Each wall is flat, endless, passes through zero and stands at right angles to its row. A trip goes straight from one point to another. Which walls does it cross, in order?

Walls:
(1): [-20 -17]
(2): [-10 -18]
(3): [-20 -14]
(4): [-8 -4]
(5): [-16 -32]
Trips:
[39 -7] to [-8 33] -> none
[-21   9] to [5 4] -> 5, 2, 1, 3, 4
[-17  60] to [19 -4] -> none
[-39  26] to [-20  26] -> 1
[33 -8] to [-6 32] -> none
[ 10 -35] to [ 22 -40] -> 4

Walls:
(1): [-15  11 -10  34 -30 -20  -1   6   0]
(2): [  2  -8  -1   7 -22 -22  -7  18 -14]
(3): [-24 -27  -3 -15  -9  36  24  41 -12]
(4): [-26 -12 -15  -6  29 -25 -33  -2  -2]
(5): [-20 -18  -2  -4  11  -9 -17 -13 -10]
(6): [ 17  16 -24 -40 -18 -32  13  60  -7]
(7): [-11  29  -7   8  28  -1 -31  21   9]
(8): [-11 -23 -30 -32 -12  -6   4   0 -15]
(9): [  7 -12 -15 -19 -28  12  -1 -19 -27]
Trips:
[  1 -10  -2  -1 -43   5   5   2  19] to [ -4  -7 -12  -6   1   0 -18  11  12] -> 4, 7, 5, 9, 1
[ 33  12   7   1   4   4 -16  28  22] to [ 25  -3  12   7  -8 -19   0  18 -30] -> 1, 7, 9
[ 12  24 -20 -27 -19  26 -14 -16  25] to [ 40  11  16  16  12  -3 -13  -6  37] -> 8, 6, 9
[-13  12  21 -15  16   2   0   2  23] to [ 35   6 -24  -9   1  -6  16  -2  -9] -> 6, 4, 8, 7, 9, 2

Walls:
(1): [ 17 -14   4 -10 -28 -28  27 -13  33   9 -26  -5   0 -33  19   6 -26  16
 -24  37]
(2): [ 21 -42  -2 -13  -1  -6  18   6  10  19   8  -7   9  22   8  -7 -18  12
  11   1]
(3): [ 13 -18 -12   7  25   5  14 -14  15  10  -6  -3  -8  11   4   6  -1   1
  20  -2]
(4): [ 12   2   0  14  -7  -2  -5 -16  -2  23   6  41   7 -20 -36 -24  18 -12
 -15   7]
(5): [ -6  -9   2  -8  18 -17  11  -3   6  25  -4  21  18  30   3  11   5  42
  -5 -14]
(6): [-11  25   6 -12  17  35  35  20  19   1 -52 -20 -20 -16 -34 -16  -3 -20
  22 -25]
(7): [-21  -4  -8 -14 -29  -6  -5  30  24 -20 -15  -3 -16   3   8  20 -30 -33
  14 -18]
(8): [  1   1  25  -1  17 -18  -3  -5  13  39 -20   2   4 -24 -21  33  -2   8
  44  11]
(9): [ -3  -1 -14   5  13  -7  -9  23  19   1 -25   6   2  -5   8  25  16 -10
  16  -5]
(10): [  3   4   3  11   4  26 -14  13  11   0 -23  -3   3 -14  12   8 -26 -27
  18   2]
(11): [ -1 -20   1  16  -9  11  27 -24  12 -18  19   8   5   9 -11 -24 -13 -18
  33  41]
Trips:
[ -9  12  -4   7  13  -4 -32 -26  22  -1   0  14 -18 -37  -9  -8  25  21
  -9   3] to [ 21  18  28  14  16 -13  -9  -3  14  16  10   4  -5  23 -30   4   3  34
 -10   5] -> 5, 9, 3, 1, 2
[-34  -7 -37   7 -10  -2 -14  -4  10 -25  -2   2  12  22  20  -1 -28  30
  23  11] to [-12  14  -1  -1   2 -32 -12   9  24  20  -6  40 -31  29  17   5  -2 -30
  -3   5] -> 2, 8, 11, 4
